Every row gives one point. To make a cloud, some directions were put in groups of two or more. Within a group, all points are equally far from the middle, so they leave a hole (a ring in 2 directions, a hollow ball in 3). The other directions are filled evenly. Then the cloud was stretched, turned, moved and blurred a little. How many holes are there, and how many directions does each take, smallest first?
(in the rows, 128 means zero)

Cloud (13 x 2):
[[103 126]
 [161  95]
 [144  93]
 [127  97]
 [173 174]
 [163 180]
 [122 100]
 [186 119]
 [132 181]
 [133  94]
 [101 132]
 [189 126]
 [104 121]]
Holes: 1 (2)

Cloud:
[[116  97]
 [ 75 178]
 [ 84 139]
 [ 91 135]
 [112 130]
 [ 89 170]
 [154 134]
 [141 111]
 [152 100]
 [156 169]
 [152 150]
 [ 75 165]
 [ 85 175]
 [145 151]]
Holes: 0

Cloud:
[[158 188 161]
 [193 115 206]
 [170 117 146]
 [176  85 123]
 [178 151 121]
 [106 148 138]
 [107 130  85]
 [167 137 125]
 [105 110 197]
 [ 88 121 186]
 [112 100 138]
 [145 151 176]
 [ 79 124 146]
 [142 106 103]
 [158 128 117]
 [141  97 161]
 [101  98 106]
 [102 105 113]
 [188 136 140]
 [ 84 109 129]
 [125 152 170]
 [100 173 128]]
Holes: 0

Cloud, 27 rows:
[[106  55 110 150]
 [142 130 110 173]
 [102 175  84 107]
 [152 183 101 128]
 [138 131  81  93]
 [ 83 146 150 131]
 [139 100 149  91]
 [144 179 104 115]
 [130  91  58 115]
 [180  93 109 157]
 [163 130 103 143]
 [ 88 124 148 172]
 [168 131 126 150]
 [126 140  76 173]
 [196 165 118 167]
 [142 146  90 130]
 [180  81 168 185]
 [156 177 105 192]
 [123 162 123 176]
 [135  62 159 111]
 [135 151 127 145]
 [151 117 107 158]
 [110 160 112  93]
 [162 113 138 142]
 [163 101 129 173]
 [141 112  89 149]
 [108 155 114 188]]
Holes: 0

Cloud, 30 rows:
[[127  86 170 100]
 [145 100 172 165]
 [126 147  86  92]
 [162 139 182  95]
 [122  90 100 159]
 [160 122 165  77]
 [104  81 105 113]
 [105  77 117 107]
 [101  94  93 118]
 [151 177 166 110]
 [176  84 119 111]
 [158 160  91 134]
 [158 155 174  91]
 [108  76 131 102]
 [172  98 152 164]
 [119  71 130 102]
 [128  98 132 178]
 [136  70 107 134]
 [121 152 105 165]
 [152 182 144 141]
 [116  97 181 127]
 [154 148  92  88]
 [149 104 180  94]
 [188 126 159 151]
 [177 136  99  97]
 [171 102 160 163]
 [110 172 144  95]
 [116 107 170 162]
 [113 179 150 129]
 [182 119 167 154]]
Holes: 2 (2, 2)

Cloud:
[[172  98 114 152 141 122]
 [159 136 125  85 131  90]
 [103 125 125 199  92 160]
 [ 81 134 150 157 160 118]
 [169 180  80 121 140 151]
 [111 127 148 168 153 132]
 [124 141 166 147 124 159]
 [110  74 137 131 132 120]
 [ 81 119 162 157 134 110]
 [127  94 105 112  81 155]
 [166 122 161 147 125 167]
 [110 155 126 162  75  89]
 [144 115 128 175 154 150]
 [125 108 131 105  55 118]
 [133 143 108 148 164  83]
 [137  87  96 115 103 171]
 [174 114 121 100 163 150]
 [ 76  58 132 187  90  78]
 [ 93  84 142 137 128 117]
 [110  68 107 131 122 105]
 [ 86 137  87 187  92 130]
 [109 182  75 165 106 146]
 [169 151  79 104 164 155]
 [155 123 134 121 133  77]
 [131 105  75 161 106  72]
 [112 112 161 215  83 103]
 [163 116 151 190 100 114]
 [ 76 157 138 158 122 149]
 [128 164 115 147 125  64]
 [146 133 165 146  89  92]
 [172 114  73 158  91 119]
 [118 117 138 199  61 139]
 [144 139 108 165 164 107]
 [170 165 112 182  91 143]
 [129 114 106 141  61  81]
 [123 124  95 169  62 121]
 [182 139 108 110 157 145]
 [142  95  81 128 105  95]
 [128  76 140 214 119  89]
 [ 72 126 164 153 141 101]
 [138 126 153 149  57 127]
 [ 92 119 142 151 168  98]
 [143  90  72 172 102  80]
 [131 155  60 135 133 142]
 [124 178 150 163 112 117]
 [140 138 143 191 139 158]
 [153 176 124 105 112 124]
 [ 67 136 119 172 140 135]
 [ 76 145 126 102 117 139]
 [164 145 111 171  61 156]
 [ 90 118 126 186 162 104]
 [182 100 109 102 152 150]]
Holes: 1 (3)
